Rows are points. The last column is the point's height on a tilted bowl or saddle (a function of degree 2), plus a little noise. Count its main directions that bend up, bend down and stay straight.
In the rows, zero is written as 128.

Points, 11 rows:
[[156  42  67]
 [152 125 118]
 [157  73  98]
 [186 126  94]
 [114 166 106]
 [129 169 105]
 [163 114 112]
 [143 124 120]
 [131  33  55]
 [161 169  94]
 [ 57  81  49]]
Directions: 0 up, 2 down, 0 straight

Points, 11 rows:
[[124 178 116]
 [104 120 127]
 [117 125 131]
 [142  99 126]
 [108 175 120]
 [131 188 106]
 [102 150 128]
 [ 91 167 120]
 [249 103   7]
 [159 141 118]
 [183 163  82]]
Directions: 0 up, 2 down, 0 straight

Points (10 x 3):
[[106  93 108]
 [ 95 113 109]
 [170 149 108]
 [176 175  77]
 [183 158  95]
 [111 137 113]
 [ 60  49  37]
 [155 167  94]
 [192 177  70]
 [122  78 108]]
Directions: 0 up, 1 down, 1 straight

Points:
[[ 92 126  93 169]
 [178 136 147 186]
 [ 69  28 150 161]
 [ 87  85 106 157]
 [145 111 146 165]
 [163 113 100 168]
 [136 142 178 161]
 [121 188 106 163]
 [169 185 104 191]
 [ 29 173 102 181]
 [157  42  84 102]
 [145  87 191 181]
 [ 57  88 116 173]
 [177  86 115 158]
 [105 165  91 172]]
Directions: 2 up, 1 down, 0 straight

Points (17 x 4):
[[160 130 103 121]
 [160 123 135 126]
 [137 115 176 116]
 [ 35  46 199   7]
 [ 75 134 146 114]
 [ 69 134 144 110]
 [104 164  99 121]
 [108  62 160  91]
 [133 132 138 128]
 [154  91 170 112]
 [ 87  86 234  48]
 [204 117  76  89]
 [108 188  92 114]
 [205 134  93  99]
 [ 94 155 119 124]
 [109  94  67  91]
 [ 75 164 159 111]]
Directions: 0 up, 3 down, 0 straight

Points:
[[197 134 111  70]
 [137 138 109 133]
 [ 99 190 105 170]
 [107 173 155 139]
 [163 121  67 127]
 [ 60  51 160  19]
 [ 12  99 106  62]
 [ 95  89  89 127]
 [118 106 157 106]
 [138 167 102 138]
 [133 102 184  88]
 [156 129  47 142]
 [ 73 115  83 145]
 [179 144  96  97]
 [105 122 229  77]
 [102 119 159 112]
 [ 34 116 182  59]
 [136 126 113 129]]
Directions: 0 up, 1 down, 2 straight

Points (25 x 5):
[[138 132 154  24  47]
 [ 68 166 166 102 110]
 [160 154 149 198  79]
 [136 113 201 183  76]
 [155  85 121 118 115]
 [145 148  93  95 125]
 [119 140 105 133 125]
 [133 170 192 183  63]
 [ 60 133 181 105 154]
 [ 71 172 153 151  91]
 [238 108  46 160 202]
 [131 147 132 136 124]
 [122 106  78  82  95]
 [134 140  98 100 123]
 [138 141 152 186  90]
 [139 228  63  60  60]
 [141 160 118 118 126]
 [ 46 169 147  65  61]
 [155  77 119  68  92]
 [198  93  75 166 134]
 [ 63 131 158 156 108]
 [ 80  96 175 144 142]
 [133  56 128  11  40]
 [110 148 106  96 109]
 [134 164  91 151 136]]
Directions: 1 up, 3 down, 0 straight

Points, 25 rows:
[[120 116 213 142 160]
 [177 121 158 147 140]
 [110 156 102 103 136]
 [ 43 106 146 103 171]
 [ 84 102 101 226 198]
 [147  85 155 185 151]
 [133  95 174 150 147]
 [ 89 175 157 106 118]
 [103 150  54 149 197]
 [108  97 159  57 128]
 [181 129 151 199 154]
 [ 39 161  66 147 208]
 [156 187 133 144 153]
 [ 93  95 128 196 174]
 [113 114 157  94 127]
 [127 170  62 131 185]
 [ 50 180  96  88 145]
 [153  67 112 102 134]
 [ 76  36 162 170 232]
 [161 141  47  95 181]
 [ 99 104 183 117 149]
 [ 96 117 100 114 146]
 [ 53 190 120 146 147]
 [141 117  82  95 141]
 [137 203  55  54 187]]
Directions: 2 up, 0 down, 2 straight

Points, 22 rows:
[[135 118 147  81 123]
 [188 176 115  55  88]
 [132 188 102  54  96]
 [ 54 126 177 136 212]
 [147 150 249 178 162]
 [128 149 209 117 159]
 [172 134 161 174 124]
 [121 144 120 151 133]
 [227  76 118 139 226]
 [136 104  99 174 109]
 [138  55 126 126 104]
 [ 78 142  83 164 192]
 [ 57 120 109 113 183]
 [ 97  99 194  91 202]
 [ 76 131 107 120 163]
 [ 95  84 102 172  83]
 [154 110  80  92 129]
 [173 105 107 162 135]
 [146 150 106  46  86]
 [163 102 131 161 117]
 [151 123 102 172 133]
 [144  92  60 112 132]]
Directions: 2 up, 1 down, 1 straight
